Every row gives one point. The points of each table are mixes of a few directions, plus a little noise. Count the directions of each table, and those that both share. Where both have some left over, give the other angles between the two spaces (their principal angles), to ten degrees, smallest first.

First (5 x 2):
-7.4,-2.0
-5.0,-1.4
2.5,0.7
0.8,0.3
9.3,2.5
Second (5 x 2):
0.1,-0.2
4.3,-9.4
-2.5,5.8
0.6,-1.3
-2.4,5.4
Directions: first 1, second 1, shared 0; angles 80

First (6 x 6):
-1.4,-0.5,3.2,-0.8,0.9,-4.4
3.3,0.8,-11.7,2.5,-8.9,-2.1
5.6,2.3,4.3,-3.5,9.3,0.3
-4.7,-1.6,4.7,0.4,0.9,2.5
-1.4,-0.3,6.2,-1.3,5.2,2.3
-1.2,-0.7,-6.8,2.9,-7.4,1.5
Second (7 x 6):
0.0,2.3,0.8,1.7,2.0,-3.6
6.6,0.0,0.3,1.2,2.4,-5.8
-4.8,4.4,-2.0,-5.9,-6.7,6.6
-3.1,2.3,-1.9,-7.1,-5.3,6.6
-3.4,4.0,0.1,5.4,-4.6,-1.7
0.9,-8.8,1.9,0.4,11.5,0.2
4.0,-4.7,0.4,4.8,0.9,-2.0
Directions: first 3, second 4, shared 1; angles 40, 60

First (9 x 9):
2.6,0.3,0.5,-1.2,3.7,-0.2,0.2,7.2,-0.4
-0.9,1.7,-1.2,4.5,-10.3,-1.8,5.7,-6.7,2.4
-1.9,-3.1,-0.9,0.9,3.6,4.3,-8.6,-13.0,-0.4
-2.4,-2.6,0.3,1.5,2.8,-1.0,-5.7,-0.6,-2.5
-1.1,1.0,1.3,-10.6,7.1,0.3,2.6,8.9,-1.3
4.1,-0.3,1.1,-0.3,6.2,0.2,-2.7,10.2,-1.0
3.6,-0.1,-1.3,7.3,-3.9,3.4,-3.2,-10.9,2.7
-1.1,1.9,0.4,-4.7,-0.8,-1.2,5.1,3.3,0.2
-2.2,1.2,-0.4,2.6,-8.1,-4.3,6.3,1.3,0.4
Second (9 x 9):
3.2,-6.0,0.8,4.3,13.6,3.9,-20.2,1.5,-2.3
1.2,1.4,0.1,-0.9,-1.7,-0.5,2.3,3.1,1.7
-0.8,0.0,0.0,-1.9,-0.2,0.6,-1.0,-0.8,1.4
1.4,1.4,-0.2,2.8,-2.2,-2.0,6.4,2.1,-2.1
0.8,0.4,-0.6,7.7,-1.3,-3.4,9.0,-1.2,-7.6
1.3,1.0,0.3,-1.3,-0.8,0.2,0.4,3.2,2.3
1.2,1.1,0.2,-0.9,-1.3,-0.2,1.4,3.0,1.7
-9.7,-1.3,-0.9,-7.7,-3.5,2.0,-0.7,-15.3,1.8
1.5,1.9,0.3,-1.9,-2.4,-0.3,2.7,4.3,3.0
Directions: first 4, second 3, shared 2; angles 60

First (10 x 14):
-2.7,2.5,1.7,4.5,5.2,8.6,-5.3,2.2,0.7,-3.4,-0.6,1.2,-8.0,5.6
4.7,-3.5,-1.8,-1.2,-2.9,-5.3,-0.4,-1.2,-0.2,-0.1,0.9,1.0,1.8,-3.4
0.2,0.6,0.2,1.9,2.8,4.6,-4.9,0.9,0.9,-3.2,-0.1,1.4,-4.4,2.5
2.1,0.6,-1.6,0.1,1.9,3.8,-8.0,0.0,0.9,-3.9,-0.3,2.3,-1.0,-0.4
4.0,-5.4,-1.4,-5.3,-9.2,-16.1,12.6,-2.8,-1.6,6.9,1.6,-2.5,10.6,-8.2
1.0,1.8,-2.2,-1.5,2.5,4.6,-9.1,-0.1,0.4,-4.0,-1.1,2.0,1.0,-1.0
-4.1,1.1,2.7,1.1,-0.3,-0.5,7.9,0.8,-0.6,3.9,-0.1,-2.7,-0.2,2.6
2.8,-1.5,0.3,5.7,4.1,6.8,-10.6,1.7,1.9,-6.4,1.0,4.0,-11.5,3.5
-7.6,3.7,3.1,-1.3,-0.6,-1.0,11.3,0.6,-1.0,6.1,-1.3,-4.8,3.9,2.5
-0.6,0.2,-0.9,-3.9,-3.4,-5.8,6.3,-1.4,-0.9,4.2,-0.6,-2.2,8.1,-3.7
Second (9 x 14):
3.4,0.2,-0.7,0.8,2.8,1.8,10.0,5.3,9.8,-2.3,-3.8,-6.9,-4.3,-4.1
0.4,0.3,0.0,0.2,0.5,0.2,1.1,0.6,1.0,-0.4,-0.2,-0.8,-0.5,-0.6
5.3,0.1,-1.0,1.7,4.4,2.9,14.9,8.2,14.7,-3.3,-6.0,-10.5,-6.7,-6.3
-0.1,-0.1,0.0,0.2,0.0,-0.1,0.1,0.2,0.0,0.0,-0.1,-0.4,-0.2,-0.1
-3.5,-0.1,0.5,-1.2,-2.7,-1.6,-9.4,-5.5,-9.3,2.0,3.6,6.9,4.4,4.0
-1.8,0.0,0.3,-0.7,-1.3,-0.6,-4.8,-2.4,-4.7,1.0,1.9,3.4,2.0,2.0
-4.9,0.2,0.6,-1.7,-3.9,-2.7,-14.3,-7.9,-14.0,3.2,5.7,10.4,6.5,6.2
0.5,0.1,0.0,0.3,0.4,0.2,1.3,0.8,1.5,-0.3,-0.4,-1.0,-0.6,-0.4
0.5,0.0,0.0,0.0,0.5,0.0,1.3,0.6,1.2,-0.1,-0.6,-0.9,-0.6,-0.7
Directions: first 3, second 1, shared 0; angles 70

First (10 x 20):
0.3,-1.8,-2.9,5.2,-3.8,1.4,3.1,9.1,-5.5,-0.7,4.7,9.6,9.9,7.5,-3.1,4.1,-7.0,-0.1,-3.0,-7.4
-1.7,3.6,-3.5,-0.4,3.6,-4.0,3.7,5.4,1.1,0.9,3.1,5.2,4.0,3.4,-0.7,2.2,-1.1,4.6,-2.5,1.8
1.9,8.7,5.8,-1.4,10.8,-3.9,2.4,-2.4,-1.8,1.5,4.7,3.8,-4.5,-0.9,1.5,-4.2,6.3,-0.2,8.7,7.9
0.3,2.3,1.9,-5.6,4.1,-1.0,-2.4,-6.8,4.9,-1.5,-4.5,-6.7,-8.3,-4.5,0.7,-2.2,6.6,-0.2,0.9,7.0
6.5,-2.8,9.1,1.2,-1.9,6.6,-1.8,-2.6,-9.5,-6.4,-0.6,3.0,-2.7,3.6,-4.9,-2.3,0.0,-10.4,6.0,-4.0
-1.1,0.1,-1.7,0.1,0.0,-0.7,-0.1,0.8,1.6,1.4,0.0,-0.9,0.3,-1.1,0.9,0.0,-0.3,1.5,-1.0,0.2
1.3,-7.4,-1.9,0.1,-8.1,5.2,-1.6,2.5,-1.5,-5.8,-4.7,-0.6,3.9,3.3,-4.9,3.9,-4.3,-3.6,-6.7,-6.6
-1.2,-6.3,-3.2,-1.4,-6.7,3.4,-3.6,-2.8,4.3,-2.4,-7.0,-7.3,-1.4,-2.8,-0.7,1.7,-0.9,-0.5,-6.2,-2.6
-0.5,0.5,-1.2,-2.7,0.9,-0.6,0.2,-0.8,2.9,-1.3,-2.5,-2.4,-1.7,-0.7,-0.4,0.8,1.4,1.3,-2.0,2.7
-5.5,3.5,-2.3,5.5,1.1,-4.8,0.4,-2.1,3.7,14.2,5.8,-3.4,0.5,-8.8,12.1,-4.1,0.0,6.9,5.6,0.9
Second (8 x 20):
-7.0,-4.0,2.8,-0.6,-1.4,-0.4,-9.2,3.0,6.9,4.6,-1.2,-3.5,0.6,-7.0,0.6,-0.8,1.1,-5.9,1.0,-2.0
1.0,-1.6,-4.6,-0.4,-0.2,-1.1,1.0,0.0,-1.5,-8.4,-3.7,-0.6,4.1,-7.0,-3.2,1.1,1.8,-4.5,-3.1,-3.9
1.9,-1.3,-1.2,0.9,-6.7,4.8,5.5,-3.2,2.4,-0.6,-0.9,-1.5,-3.6,8.2,2.1,0.5,-2.2,7.3,-4.9,5.4
5.3,3.7,-7.8,-4.3,4.8,-4.1,6.6,-2.4,-6.3,-3.5,-4.6,2.3,-2.6,2.3,1.5,4.5,-2.5,8.2,-4.8,0.2
-1.2,-1.4,1.9,2.0,-2.2,0.1,0.7,-4.3,-1.5,7.6,-2.8,2.9,-8.3,-5.4,14.0,-1.2,-2.9,1.7,3.5,3.0
2.2,4.0,3.2,1.3,3.4,0.6,-0.4,1.5,-1.1,-1.9,7.8,-2.5,6.0,4.9,-10.3,-3.0,3.9,-2.1,4.5,-1.4
-4.8,-4.9,4.4,2.1,-2.2,1.2,-4.1,11.2,1.4,-3.6,1.6,10.3,6.9,-0.2,-4.2,1.9,-1.5,-10.9,-1.1,-3.2
2.7,5.7,1.0,-0.8,4.1,-1.0,0.4,-5.6,-0.4,6.1,4.2,-7.3,-3.1,3.9,-0.7,-3.2,2.0,6.7,4.9,2.3
Directions: first 4, second 6, shared 2; angles 50, 70
